Each row is a point. The points of each table are mixes of a few directions, plus a little noise. How many directions does each table use, and how many do they share? Where both have some left over, give the other angles between the two spaces (their principal angles), to ten degrees, smallest first.

First, 5 rows:
-11  -3  33
-36  3  -62
78  5  -4
38  -1  41
-70  -3  -7
Second, 7 rows:
-1  -3  33
-45  -2  -9
95  9  -40
-77  -4  -9
14  -3  47
-34  1  -45
50  2  22
Directions: first 2, second 2, shared 2

First:
21  -40  32  55  -9  18
43  27  27  93  30  69
-2  -42  -17  -55  -34  -58
-79  -23  46  35  10  36
-19  39  -31  -53  8  -18
-33  14  -28  -69  -6  -36
70  26  -29  -6  0  -11
Second (6 x 6):
-13  16  26  29  37  6
-4  -15  -51  -51  -76  -11
9  -19  11  78  -46  4
-7  36  20  -19  81  52
52  -49  -33  -32  -68  -40
-37  33  28  -4  72  -11
Directions: first 3, second 4, shared 2; angles 60

First (11 x 11):
3  36  10  -26  -21  -49  6  -19  -4  15  -26
-8  -74  17  36  9  33  11  48  7  -32  65
22  32  11  11  -48  -16  21  -2  -26  -18  27
25  35  -31  31  -10  58  -3  -11  -26  -18  17
-28  -59  47  -24  4  -66  12  29  28  8  7
25  60  -58  22  10  78  -22  -34  -25  -2  -20
-26  -34  21  -28  21  -42  -4  8  27  20  -22
-11  -32  6  1  16  3  -3  14  13  0  6
6  42  -72  7  53  90  -43  -40  -1  19  -55
4  3  14  0  -20  -20  11  4  -5  -6  12
-13  -9  34  -30  -14  -70  12  4  12  13  -11
Second (8 x 11):
-6  -43  -3  -33  0  -23  20  -1  28  -1  10
23  -6  -32  -38  -43  -18  32  -23  4  -12  27
-4  60  15  47  34  41  -35  -2  -23  10  -43
-30  19  47  63  59  30  -51  34  -15  17  -38
38  51  -46  -21  -46  9  24  -44  -17  -12  6
2  31  0  14  14  19  -10  -10  -6  4  -23
7  -17  -17  -35  -10  -14  24  -18  21  -4  4
-29  -95  36  1  -8  -45  -3  64  8  -1  57
Directions: first 3, second 3, shared 1; angles 30, 70

First (9 x 14):
1  -4  9  18  -22  -4  -6  -2  -5  13  13  -1  2  -10
-20  -22  -20  26  9  -3  -4  7  -9  -10  2  -28  -20  -5
10  -26  -24  12  -13  6  22  -4  -9  5  13  0  -9  1
-7  15  4  -7  24  -9  -18  3  15  -18  -6  11  3  10
10  65  21  -95  61  11  1  3  32  -27  -53  32  28  32
-10  -3  -22  17  -22  1  -1  -4  -12  8  9  -7  -8  12
-6  24  24  -26  -19  16  5  0  -17  24  -23  -26  11  -11
-2  -13  -11  31  -12  -13  -11  -3  4  -2  24  13  -6  4
23  -35  19  24  -5  -5  11  0  2  6  21  6  -1  -33
Second (11 x 14):
-17  -20  18  17  24  -3  -8  15  -8  -9  -11  -42  -13  -34
-27  -32  28  27  37  -4  -13  23  -12  -14  -17  -66  -21  -54
27  32  -28  -27  -37  4  12  -23  12  14  17  66  21  54
21  25  -21  -21  -29  3  10  -18  9  11  13  51  16  41
-17  -20  18  17  24  -3  -8  15  -8  -9  -11  -42  -13  -34
10  12  -11  -11  -15  1  5  -9  5  6  6  25  8  21
-8  -9  8  8  11  -1  -4  7  -4  -4  -5  -20  -6  -16
1  2  -1  -1  -2  0  1  -1  1  1  1  3  1  3
3  3  -3  -3  -4  0  1  -2  1  1  2  7  2  5
-11  -14  12  11  16  -2  -5  10  -5  -6  -7  -28  -9  -23
19  22  -19  -19  -26  3  9  -16  8  10  12  46  15  37
Directions: first 5, second 1, shared 1

First, 11 rows:
-29  -11  -22  -3  6  8  7  11  -15  10  22  -19  -18  -1  8  22  -18  0  -5  -1  17  21  -14  12
-26  -10  -20  -3  6  6  6  9  -13  9  20  -17  -16  -1  8  20  -16  0  -4  -2  15  18  -12  11
0  0  0  0  0  0  0  0  0  0  0  0  0  0  0  0  0  0  -1  0  0  0  0  1
-47  -19  -37  -6  10  12  12  18  -25  16  36  -31  -28  -2  14  37  -30  0  -8  -3  27  34  -22  20
95  38  74  12  -21  -24  -24  -36  50  -32  -73  64  57  4  -30  -74  60  -1  17  5  -55  -68  44  -42
-46  -18  -35  -6  10  12  11  17  -24  15  34  -31  -27  -2  15  36  -29  0  -8  -2  26  33  -21  19
42  17  33  5  -9  -11  -10  -16  23  -14  -33  28  25  1  -13  -33  27  0  8  2  -25  -31  20  -19
-10  -4  -8  -2  3  3  3  4  -5  4  8  -7  -6  0  3  8  -7  0  -2  -1  6  7  -5  4
-26  -11  -20  -4  5  7  7  9  -14  9  20  -17  -15  -1  8  21  -16  0  -4  -1  15  18  -12  11
14  5  10  2  -3  -4  -3  -5  7  -5  -10  9  8  0  -4  -11  9  0  3  1  -8  -9  7  -6
33  13  25  4  -7  -9  -8  -12  17  -11  -25  22  19  1  -10  -26  21  -1  6  1  -19  -24  15  -14
Second (11 x 24):
19  19  3  -11  -9  2  2  -16  13  -12  -9  17  7  2  -12  -15  25  13  7  1  -22  -10  13  -9
-13  48  -56  -9  9  20  -6  -14  -32  -6  71  3  -64  18  10  26  2  4  5  29  37  38  -7  22
-13  -13  -6  -21  -9  5  19  0  11  0  -12  -8  14  -8  -9  2  8  19  0  -15  -25  1  1  -3
21  -14  41  47  14  -22  -31  15  -8  8  -15  5  11  3  16  -11  -26  -42  -6  8  31  -19  -4  -4
-14  -27  6  -15  -8  0  19  7  15  4  -25  -12  26  -12  -8  -1  2  15  -3  -21  -28  -5  0  -6
23  -1  28  8  -4  -10  -7  -4  15  -5  -28  13  23  -2  -6  -21  10  -5  2  -3  -14  -22  10  -13
6  3  1  -28  -16  5  19  -14  24  -10  -23  8  21  -7  -19  -14  29  28  5  -13  -42  -10  13  -12
-43  -32  -20  -6  6  6  15  20  -12  17  13  -31  -7  -8  10  27  -27  2  -9  -13  11  21  -18  12
12  14  -1  -30  -18  6  17  -19  25  -14  -20  14  17  -4  -22  -17  36  31  8  -9  -44  -11  16  -12
-34  -55  14  44  26  -14  -15  43  -29  30  7  -37  -4  -6  33  28  -66  -45  -19  -5  56  11  -30  15
33  58  -11  22  10  1  -33  -19  -22  -13  42  29  -44  23  9  -5  8  -20  8  39  39  6  6  7
Directions: first 1, second 3, shared 1

First:
-53  -24  -38  8  21  -22  -34  32  9  -23  28  -9  46  -32  6  -37  -16  -14  -10  61  20  -15  52  35  1  -9  -10  9  -5  53  22  19
39  15  3  19  -40  45  -6  -29  36  30  9  -37  -15  8  -56  59  21  7  28  -32  -13  10  -6  -16  43  36  -21  27  6  -46  -38  -18
16  13  -7  -3  -4  5  12  -30  -6  -5  -14  -4  -14  1  -14  21  1  12  -2  -21  -14  6  -17  -30  22  25  4  9  0  -31  -21  -3
-35  -12  -29  14  3  4  -35  23  26  -11  33  -15  31  -21  -9  -16  -5  -14  7  39  22  -5  50  41  5  -2  -18  12  -1  38  15  12
5  26  13  5  -21  56  -21  15  39  0  33  16  -27  20  3  4  14  -21  46  -23  45  32  35  77  -37  -31  -16  -14  9  25  41  2
16  30  0  -24  12  0  29  -36  -28  -30  -29  36  -38  15  22  3  -6  13  -4  -40  -1  24  -27  -18  -13  3  22  -15  -2  -23  5  5
-24  -6  -19  12  -2  13  -30  20  26  -6  32  -9  20  -13  -7  -9  -1  -15  13  27  24  1  44  44  -2  -7  -17  7  1  32  18  8
26  2  38  -18  7  -19  39  -6  -37  11  -36  24  -25  22  28  -4  1  11  -16  -29  -21  -3  -53  -37  -23  -14  24  -24  0  -23  -6  -10
-18  -19  2  -3  16  -27  1  20  -14  -1  -3  4  18  -8  18  -24  -7  -3  -17  24  -3  -15  1  -2  -10  -13  6  -7  -4  19  7  4
28  -27  37  -11  10  -54  47  -8  -52  33  -52  -7  3  7  9  3  0  25  -45  -6  -60  -35  -77  -95  14  12  26  -6  -6  -45  -47  -20
Second, 10 rows:
-5  16  -34  10  -9  26  -21  -22  26  -18  18  -13  0  -11  -28  20  -1  -1  17  -1  13  16  30  15  27  26  -15  21  1  -4  -4  7
45  -10  49  17  -38  22  10  7  17  65  -3  -32  -9  22  -33  40  26  3  14  -25  -28  -14  -36  -26  14  4  -11  6  6  -37  -35  -31
-11  9  -4  -18  22  -15  11  -3  -23  -28  -12  31  -10  2  33  -24  -11  1  -10  -3  10  9  -3  6  -25  -15  16  -18  -2  13  22  11
47  16  31  9  -36  39  10  -18  19  36  -4  -15  -30  25  -30  46  22  5  25  -46  -12  10  -27  -14  12  11  -9  4  7  -42  -24  -22
-50  4  -44  -21  46  -34  -6  1  -27  -66  -1  38  12  -22  44  -51  -29  -4  -22  31  26  9  31  24  -23  -12  17  -12  -7  43  40  32
-51  -47  3  -14  48  -76  5  53  -46  -13  -11  19  46  -22  57  -74  -23  -6  -49  66  -5  -39  0  -3  -35  -39  22  -23  -10  55  25  14
-2  -9  -5  11  -7  3  -11  5  13  11  10  -20  14  -7  -18  8  3  -2  2  12  -4  -8  9  -1  16  9  -10  12  0  0  -11  -3
25  21  -3  11  -27  40  -6  -25  28  10  9  -16  -19  9  -35  40  13  3  26  -30  1  17  3  1  23  23  -15  16  5  -28  -16  -8
31  29  -5  12  -32  50  -7  -34  33  9  10  -17  -26  11  -41  49  15  3  32  -39  3  24  4  3  28  28  -17  19  6  -35  -18  -9
-28  -29  14  -16  35  -54  14  36  -41  -8  -16  24  22  -7  50  -53  -15  -3  -35  35  -5  -24  -12  -6  -36  -35  22  -25  -6  34  21  8
Directions: first 4, second 3, shared 3

First, 10 rows:
-10  -75  17  26  16  6  -24  13  77  7  -24  -67  -19  -29  46  -10  -35  -6  -18  -38  0  41  -49  -3  14  12  64  -7  -43  18  51  -7
5  11  8  -9  23  -6  4  3  -18  -11  8  18  -7  -7  -8  5  20  -3  6  12  5  -9  5  -1  -16  -15  -21  -6  16  -16  -9  6
6  41  -9  -15  -8  -3  12  -7  -42  -5  13  37  10  16  -25  6  19  3  10  21  0  -23  26  2  -8  -7  -35  4  24  -10  -28  4
-9  27  -42  8  -95  17  5  -23  0  31  -6  -6  44  52  -13  -9  -42  16  -5  -8  -18  -3  26  4  44  42  18  26  -21  41  -11  -17
7  47  -9  -18  -5  -5  15  -7  -50  -6  16  44  10  16  -29  7  25  3  12  25  1  -27  30  1  -12  -10  -43  3  28  -14  -33  6
4  -15  20  -3  45  -7  -3  11  4  -14  2  0  -21  -25  8  4  18  -8  2  2  8  3  -14  -2  -20  -19  -6  -13  8  -19  7  8
1  -15  12  1  25  -4  -4  7  9  -7  -1  -6  -13  -16  8  1  7  -5  0  -2  4  6  -12  -1  -9  -9  3  -7  0  -8  8  3
0  25  -15  -4  -29  3  7  -9  -18  7  4  15  16  22  -14  0  -3  6  3  7  -5  -10  18  2  8  8  -10  9  5  7  -15  -3
-6  -55  18  17  26  1  -17  12  53  0  -15  -45  -20  -28  33  -5  -17  -6  -12  -25  3  29  -37  -3  3  1  41  -9  -25  5  36  -2
2  10  -1  -4  2  -2  3  -1  -12  -3  4  11  1  2  -6  2  7  0  3  6  1  -6  6  0  -5  -4  -11  0  7  -5  -7  2
Second:
-18  -51  -20  34  -67  21  -19  -7  75  34  -30  -72  20  17  34  -18  -71  8  -22  -45  -16  38  -26  1  52  49  80  16  -60  54  41  -22
4  13  5  -8  17  -5  5  2  -18  -8  7  18  -5  -4  -8  4  17  -2  5  11  4  -9  6  0  -13  -12  -19  -4  15  -13  -10  5
0  0  0  0  0  0  0  0  0  0  0  0  0  0  0  0  0  0  0  0  0  0  0  0  0  0  0  0  0  0  0  0
3  7  3  -5  9  -3  3  1  -11  -5  4  10  -3  -2  -5  2  10  -1  3  6  2  -5  4  0  -7  -7  -11  -2  8  -8  -6  3
-10  -29  -11  19  -38  11  -10  -4  42  19  -17  -40  11  9  19  -10  -40  5  -13  -25  -9  22  -14  0  29  27  45  9  -34  30  23  -12
6  17  6  -11  22  -7  6  2  -24  -11  10  23  -6  -5  -11  6  23  -3  7  15  5  -12  8  0  -17  -16  -26  -5  19  -18  -13  7
3  9  3  -6  12  -4  3  1  -13  -6  5  12  -3  -3  -6  3  12  -1  4  8  3  -7  4  0  -9  -8  -14  -3  10  -9  -7  4
-2  -6  -2  4  -7  2  -2  -1  8  4  -3  -8  2  2  4  -2  -8  1  -2  -5  -2  4  -3  0  6  5  9  2  -7  6  4  -2
14  40  16  -26  53  -16  15  6  -59  -27  23  57  -16  -13  -27  14  56  -7  18  36  12  -30  20  -1  -41  -38  -63  -13  47  -43  -32  17
Directions: first 2, second 1, shared 1
